Rows are points. Before rounding, the points of a table are all equally far from one centre. They may lie mostly on one side of it. Where is the centre, to within rounding?

Points (6 x 3):
[[-12 -77  29]
 [ -6 -10  83]
 [-47 -18  61]
 [-41 -39  61]
 [-29 -58  56]
 [ 58 -13 -13]]
Centre: [  2 -14  19]

Points (12 x 6):
[[ -3 -19  42 -58   3  59]
 [ 80 -31  -1 -38  35  45]
 [ 57 -21  66   3   6  64]
 [ 83  33  23 -39   7  59]
 [ 68 -22   6 -15 -36  90]
 [ 44 -44   6  22  59  72]
 [ 62  43  24  15  33   7]
 [ 55 -34  -2  -9  53   6]
 [ 61  57  21  14  29  81]
 [-23 -16  20  14 -47  45]
 [ 50 -23   1  12  70  80]
 [ 78   4  26 -30   9  94]]
Centre: [24  4 -1 -2  8 50]

Points (14 x 9):
[[ -75  -14  -29   13   79   -2  -77  -67   35]
 [ -19   55  -11  -24    9    6 -119   12  -41]
 [ -72  -17  -54   32   52  -41  -45    7    9]
 [ -52   24   21  -40   35   23  -93  -95   20]
 [ -88   71    3   -4   25   47   49  -28    8]
 [  16   62  -17   75   39   67  -34  -11   26]
 [ -22   26  -92   48   60   28  -35   21   17]
 [   4   16  -82   22   31   -3   -3    6  -41]
 [  20   11  -30   76   22   52  -38  -28   40]
 [ -41  -63  -59  -16   22   52    1  -45   52]
 [  -5   46   -3  -35   15   41   -8  -85   70]
 [ -25   36  -62   15    7    6   43   10  -20]
 [   6   -4   -1   72  112   35   13   24    8]
 [ -31    9  -44   57   54  -20  -24  -23   61]]
Centre: [-27   6   9 -19  49  39 -29   2   4]

Points (18 x 12):
[[  -9  -44  -30   39  -70   49  -30  -19  -26   43   72  -26]
 [ -30   67   66  -25 -108    2  -35  -57   -7    1  -73    2]
 [  25   32  -61   13  -93   23   12   20  -28   -5   13  -92]
 [   1   60  -18  -23  -21   31  -29    2   11   69   89  -37]
 [  10   48   -1   39  -74   85  -10    6   -1   24    9   47]
 [  44    7  -12  -11 -120  -21   56  -37  -16  -27  -52   -4]
 [  -6  -11   63  -26  -14   -1   51   19  -23   34   50   69]
 [ -50   43  -39   27    9   43    2   -4  -76   58   32   45]
 [ -36  -32    7    7    8  114   32  -72   -6   53   35  -13]
 [  42   31  -33  -30  -62   50   23  -28   -3   99    7   38]
 [ -25  -23  -18   20  -84    6   30   57  -37   -4   35  -90]
 [ -17   16  -37  -54  -74   46    3  -64   -5  -42   14   20]
 [ -20   -8  -25   -3 -107   24   19   -2  -73   93   45  -39]
 [  42   -7   44  -35   37   11   34  -58   33   61   43   32]
 [   2  -19    1   46  -58   -3   74  -37  -63    2   29   60]
 [  28   57    8  -55  -92   29  -30   34   14   20   27  -23]
 [  -8    5   -8  -35 -101   61  -48  -49  -17   15   43    6]
 [  70   73  -12    0  -73  -62   -1  -19  -34   72   19  -44]]
Centre: [-13  13  21   5 -21   3  14 -27 -20  30 -19 -34]

Points (23 x 18):
[[ -45   38   22  -12  -31  -25   -3 -104  -42  -54  -42   17  -34   19
    15  -27  -31   31]
 [ -15   10   -8    4   -4  -24   77  -34  -74    7  -21    2  -38    4
    -9   -6  -22   46]
 [ -15   27  -26  -58  -38   -7   20  -75   -4  -62  -46  -32  -64   41
    10  -12   -8   40]
 [  14   26  -17   -8  -52    5   31  -97  -44  -61  -65  -16  -13   13
    45   -5  -49   43]
 [ -15  -29    1   31   -5    6    8  -72   -3   23  -40   11  -38  -27
    41  -26  -47   -1]
 [   3   51  -65  -13  -13   25    1  -74  -46  -66  -36   -5   37   10
   -10   15  -50   24]
 [  -1   31  -11  -21  -15   -1   58 -114  -32  -41  -46  -63  -44    4
    18    2  -42  -35]
 [   3   23  -37  -46  -18   16   33  -75  -22   -6  -65  -11  -28   24
    13  -19   16   52]
 [  24    6  -17   31  -26   -9   24 -121  -44  -42  -78  -31  -56   30
    26  -15  -43   15]
 [   2   37    9  -31  -27   18   31 -107    0  -38  -24  -41   -3   32
    55   -7  -19   36]
 [   1   21   17   -4  -41  -51   -6  -59  -65  -59  -24  -12    5   18
    32  -35  -41   44]
 [  13   19  -36  -45  -26   -9   25  -33  -73  -66  -29  -31  -26   15
    36    0  -22   24]
 [  12   29   11  -20  -32   23   19  -39  -88  -27  -33   -3  -23   43
     2   -6  -46  -30]
 [ -17   16   54   -8  -57   16   22  -46  -47   -9  -33    6  -23  -15
   -14   41  -24  -10]
 [ -10   46  -30   11  -37  -20   36  -93  -58  -36  -37  -35   -7   50
    35    0  -35   57]
 [ -20   52  -39  -33  -46  -19   16  -64  -20  -23  -39  -12    2  -30
    47   -4  -31   36]
 [ -10   51  -32  -54  -25  -17   21  -71   -2  -54  -59  -34  -30   14
    21  -23  -68  -13]
 [  15   19  -20  -36   -9  -15  -32  -95  -23  -40  -66  -39  -71    1
     4  -12  -40   23]
 [  -8  -15  -14   18  -27   26  -19  -37  -86  -60  -41  -19    7   58
     1  -11  -28   25]
 [   3   44  -61  -19  -45   45   -4  -86  -47  -38  -17  -59   10   14
     5   20  -29   -8]
 [  15  -25    0  -29  -30  -17   29 -114  -34  -16  -46  -32  -47   36
    -6   30  -33   14]
 [   3   50   15  -31  -42  -34   18  -77  -28  -13  -75  -21  -67   13
    -1   16  -15   19]
 [  15   32    3   -3    2   -7   46  -73  -71  -18  -35   19   -5   16
    26   38  -34   19]]
Centre: [  0  16 -12  22 -19  -1  17 -55 -10 -37 -21 -24 -18   6 -18 -13 -19   7]
